Rows are points. To make a cloud, some directions were put in groups of two or more. Within a group, all points are equally far from the middle, so they leave a hole (a ring in 2 directions, a hollow ball in 3). The other directions are filled evenly. Then the cloud was stretched, turned, moved and blurred a little. How many holes are there, and how many directions does each take, smallest first?
In the rows, zero is written as 128.

Cloud (14 x 2):
[[123 193]
 [100 101]
 [142 143]
 [163 200]
 [110  61]
 [102 146]
 [154 105]
 [139  91]
 [ 94 122]
 [185 132]
 [133 123]
 [135  78]
 [193 127]
 [150 207]]
Holes: 0

Cloud (22 x 3):
[[174 156  64]
 [128 179  59]
 [134 201 138]
 [113 205 112]
 [132 105 119]
 [ 90 191 123]
 [153 162 169]
 [131 111  82]
 [ 84 138 120]
 [131 178 164]
 [174 106 134]
 [204 148 127]
 [ 81 180 112]
 [117 114  87]
 [168 172 160]
 [136 117  70]
 [124 200 137]
 [ 77 159 126]
 [113 112 103]
 [ 86 159 142]
 [179 163 159]
 [188 134  75]]
Holes: 1 (3)

Cloud (47 x 6):
[[163 118 193 112 172  91]
 [163 171  95 112 170 134]
 [119 136 140 138 114 194]
 [ 83  92 153  79 171  92]
 [199 127 118  89 162 104]
 [105 159 171 141 114 131]
 [ 84  99  98 104 172  82]
 [ 83 121 110 133  42 130]
 [129 109  88  95 184 144]
 [ 96 151 106 119 187 118]
 [ 82 180 126 125  99 136]
 [118 114 165  96 187  76]
 [ 40 115 148  88 127 125]
 [143  64  78 144 142  79]
 [114 124  66 122  66 139]
 [138  89 100 163 149  44]
 [115 125 156  48 140 102]
 [144 167 111 161  80  75]
 [187  95 196 123 103  84]
 [ 91  64 117 132 140  71]
 [105 165 137 136  57 152]
 [129 100 177  45 145 137]
 [153 151 143  65 114  99]
 [200 136 123 168  94 152]
 [149 151  80 143 170  77]
 [196 130 104 106 177 115]
 [ 78 102 155 137 125  69]
 [128 168 142 159 126 137]
 [ 82 136  95 152  59 133]
 [ 52 108 145  80 110 176]
 [125 119 178  70 191 120]
 [126 119 201 110 105  78]
 [122 167 105 100  63 136]
 [151  88 113  81 106  89]
 [113  53 143 125  70 107]
 [124  90 144 101 152  47]
 [151 176 112 158 151 104]
 [137 120 217  94 137 122]
 [106  93 190  86 139  79]
 [186 134  98 196 102 101]
 [ 60  72 138  91 126 113]
 [135 141 130  58  89 164]
 [171 118 169 149  44 116]
 [ 95  91 129  59 159 112]
 [100  77 151 111 181  96]
 [195 136 143 134 153  53]
 [221 147 145 131 106 146]]
Holes: 1 (6)

Cloud (80 x 8):
[[164 122 125 183 164 189 154 134]
 [172 133 114 106 122 127 184 127]
 [126  79 191  92  95 136 189  76]
 [121  81 155 148 105 129 161 102]
 [ 89  53 124 178 142 119 155 108]
 [192 141 142 122 161 116  93 152]
 [ 88  68 175 117 105 112 100  84]
 [120 105 116 155  96 182 112  86]
 [ 45 102 166  89 143 138 186  64]
 [108 119 152 105 185 141 153 101]
 [118  98 161 154 127  80 131  65]
 [ 80  59 105  69 126 131 158 125]
 [113  55 132 146 149 137 169 157]
 [105 143 120 211 150 100 106 160]
 [130 193 135 133 118 144 139 144]
 [119  89 121  78 116  92 105 100]
 [107  84 159  90 158 149 127 177]
 [ 58  93 100 130 132  99 145 128]
 [135 147 177 176 161 118 178 129]
 [152 159 142 131 135 204 210 115]
 [ 98 136 187 129 139 117 171  67]
 [ 98 167 139 117 140 123 197  97]
 [104 119 168 113 129 102 131  44]
 [125  86 153 109 111 142 183 155]
 [120  88 130  73  91 123 116 145]
 [122 173 136 131 127 170 110 134]
 [168 139 132 144  91 166 122 201]
 [110 118 108 180 175 161 186 194]
 [ 82  63 189  81  83 122 158  90]
 [ 88 135 146 207 148 117 195  89]
 [105 107 166 116 201 101 170  88]
 [200 126 139 150 156  90 130 159]
 [105 127 146 179 175 151 192 143]
 [ 83 136  97 170 135 125 118 130]
 [ 99 133 127 126 157  95 101 119]
 [ 45  97 163  81 125 137 183  54]
 [ 81  71 125 111 155  44 119 105]
 [ 94 110 127 163 172  65 132  93]
 [175 104  98 165 171  93 176 125]
 [ 86 131 153  73 112 150 126 225]
 [140  74 136  87 126 145 110  97]
 [ 83  78 113 158 117  72 101 170]
 [ 74 118 126 132 151 170  87 116]
 [113 128 169 164 154 115  93 124]
 [102 123 138 229 171 121 122 111]
 [ 92 119 144 146 167  82 122 187]
 [155  77 122 104 164 181  73 123]
 [132 105 148 124 129 183 249  99]
 [119 181 112 118 155 109 179 106]
 [121 126 104 175 102 112 116 125]
 [ 52  64 158 143 128 109  73 130]
 [ 62  96 193 102 169 118 231 122]
 [111 154 137  91 140 121 148 177]
 [ 64  46 128 120 159  85 133  84]
 [118  67 185  83 106 115 190 113]
 [ 71 110 137 165 119  70 165 142]
 [151  89 222  77 168 135 151  75]
 [157 109 167 143 143 138 168 152]
 [152  66 216  81 148 139 158  78]
 [ 59 100 146  85  78  95 163 139]
 [155  88 108 124 157  78 163 129]
 [122  79 141 152 138  90 197  78]
 [108 144 121 126 179  56 153 159]
 [ 82 100 127 110 162  64 130  85]
 [ 81  85  90 135 164  79 148  91]
 [146  97 137  82 180 125 131 142]
 [ 74  91 152  89  77 100 167 134]
 [ 92 131 114 170 159  81 119 139]
 [101  95  89 111 145  54 178 111]
 [ 99 184 104 173  76 127 118 178]
 [208 124 123 177 135 181  94  93]
 [102  37 174 124 130 178 150 128]
 [ 57 129  96 132 140 106 200 110]
 [109  24 166 157 136 143  86 102]
 [127  95 104 165 134 140 207 120]
 [110 183 136 123  97  98 155 123]
 [127 118 199 116 161  85 125 143]
 [161  99 227  73 139 127 116 114]
 [102 159 124 141 123  89 178  98]
 [163 130 134 136 147 105 163 193]]
Holes: 1 (2)

Cloud (95 x 9):
[[150 143 113 205 126 162 162 187 142]
 [113 183 205 173 131 113 159 130 112]
 [131 139  77  59 143  93 126 126 127]
 [171 208 120 114 158 107 174 140 126]
 [131 139 166 210 176  84 137 146 107]
 [134 128  96 145 100  66 132  80 136]
 [135 122 166 146 208 104  78 101 193]
 [171 128 156 223 138  52 117 170 101]
 [187 129 133 182 116  45  85 113 111]
 [105 135 106  49 182 112 133  74 138]
 [129 186 119  73 151  93 144  57 144]
 [120 154 119 112 168 129 154 167 213]
 [128 133  73  80 177  79  86  77 153]
 [126 149 154 162 158 113  63 118  67]
 [125 132 146  71 129 200 149  88 104]
 [135 190 123  80 114  79 101  92 105]
 [100 122 115  83 139 233 179 101 122]
 [151  90 105 192 164  96 146 179 156]
 [104 145 148 164 217  89 132 128 156]
 [ 67 107  92  50 184 153 158 101 182]
 [100 128  98  66 153 188 200 113 118]
 [158 159  91  66 164 182 129 130 106]
 [ 83 136 127 136 111 131 131 172 153]
 [128 198 177 166 162  34 125 102 148]
 [148 131 189 155 125  39 109 128 153]
 [172  89 114 150 167  69 147 146 164]
 [141 193 134 116 161 138 124  81 187]
 [180 109 118 118  91 198 153 133  55]
 [114  90  97  98 212 135 126 144 130]
 [113 113 126 132 127 161 170 200 147]
 [113 111 127 149 122 224 181 176 103]
 [ 88 174 104 101 152 193 100  93 132]
 [148 148 183 155 102  97 113 184 128]
 [115 159 210 145 127  65  91 122 109]
 [132 151  97  91 156  93 136 151  76]
 [171 154 123 159 167 106  82 178 170]
 [134 167 125 108 160 151 195  97 189]
 [170 135 137 224 145 102 155 131 102]
 [118  69 119 120 134 170  68 129 143]
 [122 191 101  85 154 131 187  73 142]
 [106 135 187 117 133 188 137 109 127]
 [ 84 121  77 100 192 123 146 145 134]
 [114 152  81 179 135  96 155  70 131]
 [171 194  93  95 131 141 153 149  86]
 [178 104  97 161  92 134 109 126  53]
 [156 179  79 127 138 121  78 116 137]
 [131 204 158 124 194  66 140 141 173]
 [133  82 168 111 101 116 135 127  82]
 [105  89  83  79 124 126 163  51 160]
 [104 122 160 173  80 171 145 163 131]
 [187 128 143 189 128  54 175 159  93]
 [ 82 172 179 118 169 117 133 108 173]
 [115 120  69 139 135 114 100  59 173]
 [178 117 162 217 134 107 144 113 104]
 [102 187 187 115 173 109 129 126 114]
 [161 103 109  90 163 120  42 149 104]
 [139 117 103 147  62 202 143 115  72]
 [110 171  82 182 193 134 136 111 194]
 [110  61 118 183 131 121 121 168 134]
 [109 163  64  81 152 136 174 103 223]
 [137 137 153 143 170  44  93 188 128]
 [142  98 169 120  94 187 125 155  95]
 [172  99 117  74 115  96 151  96 104]
 [121 109 132  80 213  83  59 129 150]
 [173 140 172 195 122 149 132 203  96]
 [108 144  68 158 101 171 115  76 132]
 [125 104  86  88 148 133 204  62 140]
 [130 142 115 148 228  96 120 109 202]
 [ 84 110 114  89  86 159 137 103 138]
 [163 151 179 210 143 130  96 190  72]
 [157 202 139 145 158 148 141  88 135]
 [123 156 117 143 215  60 143 144 188]
 [ 93 152 117 114 118 120 127 166 113]
 [101 149  57 119 173  93 120  59 180]
 [102 112 162 123 112 216 145 107 117]
 [ 89 123 105  76 100 205 159  64 147]
 [125 146 109 168 158  48  98  99 189]
 [157 176 105 111 144  29 104 108 132]
 [152 115  65  91 141 151  76 127 130]
 [ 83 141 104 123 144 137 157 188 151]
 [128 149  96 127  82 187 161 162  65]
 [171 146 119 202 152  47 136 161 114]
 [110 186 153 141 176 140 187 138 173]
 [ 73 137 117 120 144  91 100 120 136]
 [170 111 108 190 136 100 190 115 100]
 [ 85 147 109 148 138 173 103 179 180]
 [121 113 116  88 172 119  69  58 128]
 [138 102 181 195 129 149  99 134  74]
 [135 119 118 154 202  64 102 178 174]
 [ 87 127 146  78 133 115 111  85 139]
 [154 121  75 163  71 192 191 135 119]
 [135  86  93 163  89 168 127  96  75]
 [180  93 125 105  97  78 135  99  79]
 [149 110 142 132 207 117 106 164  86]
 [113 147 135 131 117  99 126 176  85]]
Holes: 3 (2, 2, 4)

Cloud (106 x 9):
[[157  77 131 102 135 105  70 144 117]
 [126  72 111 171 139 142 119 115 133]
 [ 67 155 120 188 156 139 206 172 149]
 [129 131  66  78 127 159 150 103 174]
 [114 112  97 149  62 126 155 177 209]
 [143  43 138 132 131 107  38 133 101]
 [ 96 105 143 142 194 121 166 145 131]
 [117 164 123  92 144 137  95 130  90]
 [ 95 108 103 170 107 120 170 211 156]
 [108 130  95 155 118 102 124  98 165]
 [221 116 167 124 141 159 147 162 128]
 [163  90 168  91  66 159 101 171 146]
 [ 80 101 120 142 135  90 168 164 160]
 [ 99 131 105 145 156 110 213 142  91]
 [124 145 114 166 153 107 119 160  83]
 [140  74 146 106 122 176 114 177 118]
 [ 90  98 145 133  98 154 145 104 117]
 [143 145 101 106 190 144 137  77  97]
 [161 141 175 151 122  99 116  94  97]
 [140 105  93  82 147 162 134 203 137]
 [149 166 114 128 145 152  80 105 195]
 [157  98  91  86 162 131  98 147  94]
 [ 95 128 105 145 168  95 159 162 182]
 [104 175 140 122 127 149 123 197 190]
 [ 77  99 171 126 133 122  90 148 103]
 [161  91 177  60 135 129  70 113 163]
 [154 137 209 153  88 152 159 142 132]
 [137 113 121 160 168 108 161 147 116]
 [156 111 120  99 183 111 173 118 135]
 [117 119 117  72 164 121  83 130  72]
 [176  87 164  48 146 120  54 112 130]
 [181 128  99 118 106 152 191 136 210]
 [151 130  97 140 145 147  75 145  77]
 [147 133 108 113 109 132  94 105 170]
 [123 121 114 145 179 181 126 116  75]
 [165 104 153  90  99 179 104 123 136]
 [144 122 125 183  96 132 193 172 167]
 [139  93 190 101 153 133 150 123 150]
 [136 111 132  65 141 112 100 130 138]
 [147 106 127 145 105 104  98  99 137]
 [145 123 154 172 154 164 145 168  55]
 [ 73 115 144 147 191 140 103 182  96]
 [189  78 125 117 148 155 121 160 148]
 [185 157 163 130 148 134 145 144  85]
 [ 94 116 132 150 126  92 199 159 104]
 [149 140 116 137  96 163 225 167 200]
 [ 70 165 109 125 163 177 147 171 172]
 [126  71 152 175 122 152 108 119 141]
 [ 89 146 128 118 140 196 119 188 107]
 [188 142 147 160  94 106 167 134 139]
 [138 138  99 115  94 100 151 129 162]
 [ 97  92 105 184 134 160 113 145 122]
 [118 109 118 187  62 139 166 180 187]
 [190 111 167  90  70 113  81 103 110]
 [137 123 167 151 193 145 118 108  63]
 [124 120 191 146 130 143 149 101 147]
 [135  86 146  57 195 118  67  89  59]
 [ 87 115 152 155 127  85 143 173 111]
 [163 148 141  47 112 164  64 139 139]
 [133  96 183  88 168 147 113 154  83]
 [102 107 142 153 108  80  98  86 131]
 [155 116 132 103  75 144 127 101 139]
 [144 123  94 117 160 112 138  74 144]
 [176 135 169 135 147 153 152 167 179]
 [ 69  83 193 155 121 112 101 100  80]
 [154  78 117 115 116 176 114 174  74]
 [ 80 198 111 165 148 159 168 170 146]
 [129 163 127 104  90 188  70 188 145]
 [ 96 108 119 166  99 157 159 210 170]
 [ 88  99  92  81 134 109 144 110 175]
 [148  57 180 129  70  78 152 133 114]
 [134  72 174 154 138 153 169 163  67]
 [249  99 135  96 141 143  69 113 141]
 [126 184  78  93 187 182 147 100 136]
 [ 70 127 106 100 167 121 109 107 198]
 [146 142  97 155  65 166 150 207 209]
 [125 170 141 208 108 129 201 160 185]
 [165  77 130 105 107 104 129 111 142]
 [112 120 107 158 133 182 159 191 160]
 [ 89 125 104 183 125 158 201 131 105]
 [ 63 133 142 136 152 122 121 107 108]
 [106 169 124 112 135 177 193 145 224]
 [122 159 127  68 150 110 162 102 212]
 [142  75 131 178 174 166 106 136 122]
 [169 119 186 120 128 142 190 141 168]
 [133  38 172 102 126 109 127 109 165]
 [123 149 120 139  89 190 103 232 192]
 [113 132 114  80 112 174 104 183 181]
 [167 112 108 129 121 165 135 184 218]
 [167 149 133 110 189 158  58  90 163]
 [147  80 129 110 171  99  60 145  97]
 [199 108 121  73  97 144  91 125 185]
 [192 137  95 125 144 169 107 140 143]
 [129  94 128 172 157 130 106  80 105]
 [ 94 103 134 128 140 157  88 131 169]
 [106 212  87 142 124 176 123 157 213]
 [176 102 146 132 124 164 146  92 129]
 [139  89 164 158 154  96 171 136 108]
 [147  79 167 153  87  76 154 147 202]
 [132  80 127 103 122 136 101 161 193]
 [119 174  94 173 110 182 127 181 146]
 [136 151 121 161 180 119  74 145  90]
 [135 141 190 165 128 129 169 119 179]
 [127 172 134 104 184 144 181  87 148]
 [ 91 145 102 189 208 135 155 111 137]
 [118 128  85 141 166 117 165 159 108]]
Holes: 1 (4)

Cloud (100 x 9):
[[179 165 132 107  53 128 180 127 132]
 [141 174  82 177 148 104 115 157 135]
 [119  95 142 172 208 135 140 161 119]
 [180 200 120 111 175 109 121  77 109]
 [137  99 117 125 113  92  77 132 169]
 [159  97 210 128 137  76 126 190 144]
 [175 145  95  61 111  98 182 153 102]
 [188  80 183 124 150  77 180 169 106]
 [109 137 145 112 108  93 189  70 165]
 [ 80 108 143  88 119 115 104 157  89]
 [ 98 156 112 156 191 154 183 187 198]
 [143 156 107 146 175 182 123 177 100]
 [131  74 147 132 151  86  95 205 113]
 [152 175 143  99 200 111 160 139  80]
 [ 78 116  80 116 123 156 147 221 178]
 [153 152 167 140 101 125 203 134 113]
 [144 199 155 157 171  98 164 143 157]
 [ 65 114 107 178 151 127 147  97 113]
 [109 130 135  63 152 146 136 120 114]
 [129 174  62  78 108  96 145 108 120]
 [203 119  89  84 152 111 191 167  96]
 [152 172 175 118 208 119 156 136 113]
 [ 72 125 154 141 126  99 136 201 157]
 [155 190 139 134 122  97 176 182 174]
 [186 180  89 115  59 135 159 126 126]
 [ 62 139  77 134 145 137 178  92 191]
 [190 130 113 128 178 161 173 178  85]
 [140 199  99 161 155  99 138 120 174]
 [121 113 161 111 155 155 118 103  80]
 [141 173 157 107 152  81 159 157  91]
 [175 197 117 177 151 170 177 152 156]
 [166 174  82 174 143 121 157 168 162]
 [213 120 156 110 144 108 170 108  96]
 [114 128 125 138 143  94 133 230 148]
 [150 148 171 147  71 105 107  97 158]
 [149 130  84 125 181 137 125 106 135]
 [110 140  92 108 110 143 211  76 196]
 [163 183 176 177 121  95 104 149 143]
 [100  96  79  79  99 136 145 196 145]
 [165  58 165 107 110  92 100 142 149]
 [190 158  95 124  99  99 132 131 169]
 [208 135 114  94 157 164 151 137 147]
 [124 125 157  89  90 111 147 169  98]
 [105 193  70 128 149 157 183 116 208]
 [ 68 145  89 128  91  96 122 129 198]
 [ 98 240  85 159 102 123 127 113 126]
 [ 66 112 106 139  87  96 173  96 168]
 [ 52 154 163 194 165 155 143 103 162]
 [165 181 149 114 155 161 160 160 214]
 [ 87 124  97 138 136 104 110 207 179]
 [208 162  80 113 134 110 143 177  88]
 [168 103 157  87 126 106  82 124 152]
 [127 120 193 187 200 129 144 139 126]
 [145 147 189 182 142  74 124 102 155]
 [ 64 134 124 156 114  97 157 185 166]
 [180 132  73  95 136  97 157 196 102]
 [ 80  77 191 119 131 126 155 158 203]
 [174 167 180 152 166 154 132 140 201]
 [136  73 142 181 111  91 150 164 172]
 [133 120 160 106  93 116 113 156  72]
 [131 167  96 144  48 131 186 112 195]
 [130 200  90  99 120 188 182 120 185]
 [142 214  85 109 165 151 169 117 175]
 [ 48 167 109 161 161 168 151 161 208]
 [158 105 138  88 143 117  72 123 141]
 [167 134  55  91 104 101 172 163 160]
 [102 178 117 143  81 140 162 199 222]
 [167 105 128 105 138 154 105 111 144]
 [186 107 174 133 105 113 140 201  92]
 [165 169 187 166 164 164 140 131 169]
 [103  53 168 101 125  87 125 164 170]
 [ 57 166  92 144 121 118 147  39 155]
 [114 120 202 145 105 156 139 144 174]
 [ 59 138 128 146 119 100 133 183 117]
 [ 63 115 121 168 142 155 139  73 173]
 [146 170  70  97 128 163 200 139  81]
 [127  79  92  86 112  90 177 194 122]
 [160 192 166 142 143 102  83 184 156]
 [112  97 121  89  86 125 112 144  89]
 [142 177 109 157 151  96 107  59 144]
 [186 165 103 139 125 170 114 220 169]
 [ 99 140  83 110  67 104 152 122 201]
 [154  89 151 141 111 149 138 234 119]
 [172 197 119 177 112 130 154 169 133]
 [161 205 104 166 171 166 129 120 165]
 [141 178 132 161 145 143 127  48 158]
 [121 141 116 180 182 150 155 162  92]
 [144 162 159  84 109  93 142 166 114]
 [126 181  87  96 116 176 181  81 160]
 [154 131 115 124 104  89  68 103 143]
 [156 120 119 128 192  92 141 162  60]
 [ 87 165  61  85  92 111  95 130  94]
 [138 179 109  93 128 118 185  73 164]
 [188 172 113  90 114 147 146 219 191]
 [ 58 107 105 155 114 110 182 103 150]
 [ 93 117 123  97  67  92 126  81 131]
 [ 99 148 140 148 158 142 227 174 155]
 [135 197  48 113 104 120 182 163 167]
 [129 201 135 120  67 123 148 132 158]
 [ 94 210  47 153 131 138 123  86  97]]
Holes: 3 (2, 2, 4)

Cloud (95 x 9):
[[121 128 124 127 130 104 131  82 164]
 [107 108 188 125 182 157 182 185 124]
 [ 95 138  84 127 145  78 156 134 120]
 [187 173 171  78  69  94 125 199 103]
 [199 114 173 165 142 127 138 201 140]
 [135 132  80 118 130  99  72 167 136]
 [107 167  71  82 136  61 129 114 116]
 [130  97  99 141 133 151 157 122  89]
 [115  96 177 162 160 130 193 115 129]
 [120 157 139 167  59 120 175  53 173]
 [133 128 107  81 208  68  92 177  90]
 [169 118 178 134 152 142 102 122 171]
 [157  95 149 107 138 145 134 147 111]
 [118  97  92  99 177 131 148  87 118]
 [137  98 132 144 121  78  47 117 157]
 [113  94 165 145 145 127 181 111 158]
 [177 159 124 172 137 107  96 161 149]
 [237 151 129 150  90 116 139 234 159]
 [106 115  66  69 145 114 204 117  73]
 [113  89  60 114 225 130 138  87 104]
 [ 73 172 140 102 133  76 115 131 108]
 [209 109 152 136 164  55 133 167 119]
 [163 100  15 100 148  75 130 162 142]
 [143 105  71  86 188  80 139 102  39]
 [111 115 182 148 178 138 121 184 164]
 [106 161  53  57  90  66 175 105 121]
 [109 143  44 115 125  81 122 159 163]
 [160 162  59 115 119 190 121 148 148]
 [ 59 139 195 104 175 129 113 122 148]
 [158  79 222 111 126 100 151 130 110]
 [224 113 137 133 101 142 102 187 131]
 [150 154  83  88 167 111 109 183 131]
 [ 66 100  73 112 186 134  92  66 171]
 [ 87 118 100 107 151 199 167  85 145]
 [169 107 196 111 125 136 141 170  99]
 [ 91 130  51 100 161 100 213  72  82]
 [165 106 132  64  85  44 197 151  64]
 [ 94 136 102 165 141  87 108  73 140]
 [153 153  90  38  81  92 127 142  48]
 [ 92 107 125 114 170 124  60  79 162]
 [109 121 202 133 126 124 169 109 130]
 [117 164 141  96  73 104 126 144 169]
 [ 93 115 167 153 134 133 173 117 176]
 [108 138 171 145 156 111 152 184 138]
 [180 151 119  92 110 114 139 113 120]
 [119 119  97 109 158  97 155 148  70]
 [218 160  98  95 102  35 156 190 137]
 [102 116 141 125 179 120 125 149 166]
 [103 166 145 135 126 148 140 148  78]
 [ 32 122 143  96 133 154 105  80 154]
 [131 128 132 102 146  27 115 148 122]
 [160 115  62 127 151 163 107 143 143]
 [143 153 167  66 126 123 161 114 141]
 [111 145 188 116  93 124  94  73 204]
 [147 101 135 118  97 115  76 163 144]
 [113 108  65 133 131  85 126 103  84]
 [ 95 130 148  44 132 106 138  64 119]
 [178 165 120 111 108 162 163 141 188]
 [ 86  76 173  86 147 141 110  96 105]
 [168 145 157  47 126  96 104 157 135]
 [108 135 152 120  91 107  97  79 153]
 [162 182  34  93 173  71 132 160 124]
 [127 132  84 148 174 103 162 157 122]
 [137 133 147 103 150 161  41 123 162]
 [123 112  70 167 111  81  58 104 126]
 [155  74  93 119 144 150 143 105 110]
 [ 77 158 186  69 130  26 141 173 112]
 [ 99 116  96 135 118 168 161  87 109]
 [133 163  91 113 177 106 143 138 139]
 [153 113 145  56 171 111 115 103 105]
 [124  87 183 140 168  83  70 157 175]
 [138  77 151 158  67 187 184 106 164]
 [106 116 109 130 102  20 172 128 132]
 [165 178 142  69  70  80 166 102  93]
 [145 122 134 126 105  52  41 164 147]
 [122 112 121  33 111 140 152  97 104]
 [197 108 153 166  78  95 163 144 155]
 [203 146 185 112  69  86 119 191 107]
 [166 113 133 117  76  99 139 161 117]
 [108 134 150 105  65  85 131 143 185]
 [160 184  75 153  95 114  94 143 166]
 [143 175 140  93 163  72  81 180 150]
 [141 190  95 103 139  27  68 145 171]
 [100 133 117 114  83 109 165  50 128]
 [130 169 131 172 110  59  68  96 165]
 [ 59 136 168 119 106 165 111 110 185]
 [135 176  89  90 115  36  57  99 142]
 [153 102 131 131 108  75 179 117  35]
 [220  98  49 159 129  67 158 156 109]
 [101  77  98 144 143 137 134 102 155]
 [148 116 182 157 105 140 112 139 138]
 [ 92 115 118 112 105 121 173 132 167]
 [201 107  39 135 111 163 136  96 138]
 [ 99  70 156 184 123 151 178 124 134]
 [119  72 156 199 166  98 142 140 186]]
Holes: 0
